Every row gives one point. Each copy is the shape, with its points in the same order, stretched, turned, moved and blurred by noise. Say if it was mirrored as well.

Shape (7 x 3)
[.43 -.28 .12]
[-.07 -.07 .40]
[-.53 .23 .06]
[.10 -.50 .04]
[-.55 .36 -.12]
[.29 -.26 -.29]
[-.09 -.10 .22]
Copy 1 (7 x 3)
[.38 -.17 .27]
[.29 .32 -.01]
[-.27 .46 -.21]
[.36 -.19 -.09]
[-.47 .42 -.18]
[.06 -.33 .15]
[.18 .19 -.04]
Copy 1 is: mirrored
Copy 2 (7 x 3)
[.26 -.32 .40]
[-.45 -.16 .30]
[-.70 .22 -.19]
[-.02 -.49 .12]
[-.61 .33 -.30]
[.29 -.24 -.01]
[-.29 -.18 .12]
Copy 2 is: only turned
Copy 3 (7 x 3)
[.60 .03 -.02]
[.13 -.10 .37]
[-.47 -.21 .21]
[.38 -.41 -.12]
[-.64 -.09 .03]
[.27 -.04 -.51]
[.06 -.18 .17]
Copy 3 is: only turned
Copy 4 (7 x 3)
[.41 -.38 .14]
[-.07 -.23 .50]
[-.47 .28 .31]
[.04 -.51 -.02]
[-.43 .51 .19]
[.29 -.16 -.23]
[-.10 -.16 .30]
Copy 4 is: only turned

Shape (9 x 4)
[-.65 .24 .35 .66]
[-.02 .02 -.27 -.20]
[.51 .29 .04 .10]
[.32 -.18 .11 -.10]
[-.18 .18 .16 -.17]
[-.20 .03 .01 -.17]
[-.21 .01 .20 -.19]
[.05 -.01 .00 -.05]
[.67 .24 -.43 .33]
Copy 1 (9 x 4)
[-.13 .53 .79 .09]
[.44 -.21 -.14 .11]
[.21 .17 -.45 -.34]
[-.06 -.29 -.38 -.17]
[.22 -.10 .23 -.15]
[.22 -.20 .17 .06]
[.11 -.22 .22 -.13]
[.16 -.14 -.10 -.06]
[.36 .38 -.83 .02]
Copy 1 is: mirrored
Copy 2 (9 x 4)
[.79 .06 -.06 .55]
[-.02 -.21 -.23 -.13]
[-.26 .45 -.05 -.08]
[-.19 .22 .33 -.07]
[.31 -.02 .02 -.19]
[.23 -.13 -.02 -.15]
[.30 -.06 .18 -.07]
[.05 -.03 .09 -.07]
[-.54 .28 -.41 .15]
Copy 2 is: mirrored
Copy 3 (9 x 4)
[.22 -.04 .76 .59]
[-.06 .24 -.14 .07]
[.23 .14 .07 -.53]
[-.21 -.08 .03 -.32]
[-.17 .30 .33 .04]
[-.15 .20 .13 .15]
[-.25 .18 .29 .11]
[-.07 .11 .07 -.04]
[.52 .01 -.32 -.52]
Copy 3 is: only turned
Copy 4 (9 x 4)
[-.60 .76 .19 -.16]
[.06 .02 .01 .40]
[.31 .35 .75 .23]
[.08 -.20 .54 -.01]
[.08 .24 .01 -.13]
[-.01 .11 -.09 .01]
[-.05 .08 -.02 -.23]
[-.02 .09 .22 .13]
[.13 .31 .94 .92]
Copy 4 is: only turned

Shape (9 x 6)
[.18 -.05 -.24 -.08 .21 .11]
[.11 .18 -.24 -.32 -.56 .28]
[.82 -.20 -.20 -.18 .03 -.16]
[.24 -.11 -.10 -.33 -.07 .04]
[.11 -.08 .48 -.10 -.07 .48]
[-.54 .67 .57 .15 -.58 -.04]
[-.13 .02 .32 -.34 -.21 -.12]
[-.20 -.21 .28 .33 -.48 -.38]
[.29 .08 -.29 -.14 .19 -.34]
Copy 1 (9 x 6)
[.17 -.04 -.06 -.30 .10 .33]
[.31 -.20 -.33 .03 -.53 .38]
[.71 -.10 .28 -.64 -.03 .30]
[.20 -.26 -.06 -.30 -.14 .26]
[.31 -.48 -.53 .24 .10 .36]
[.33 -.08 -.74 .76 -.35 -.48]
[.11 -.40 -.32 -.01 -.22 -.17]
[.23 -.22 .31 .24 -.11 -.43]
[.31 .15 .13 -.61 -.06 -.02]
Copy 1 is: mirrored
Copy 2 (9 x 6)
[-.06 -.26 -.20 -.08 .14 -.09]
[.52 -.40 -.25 -.35 -.31 -.16]
[-.36 -.45 -.03 -.05 -.19 -.35]
[-.05 -.33 -.01 -.22 -.07 -.01]
[-.17 .07 -.43 -.39 -.23 .31]
[.74 .60 -.17 -.37 -.33 -.16]
[.14 .01 .13 -.33 -.16 .14]
[.08 .30 .18 .32 -.39 .08]
[-.04 -.25 .13 -.03 .13 -.38]
Copy 2 is: mirrored
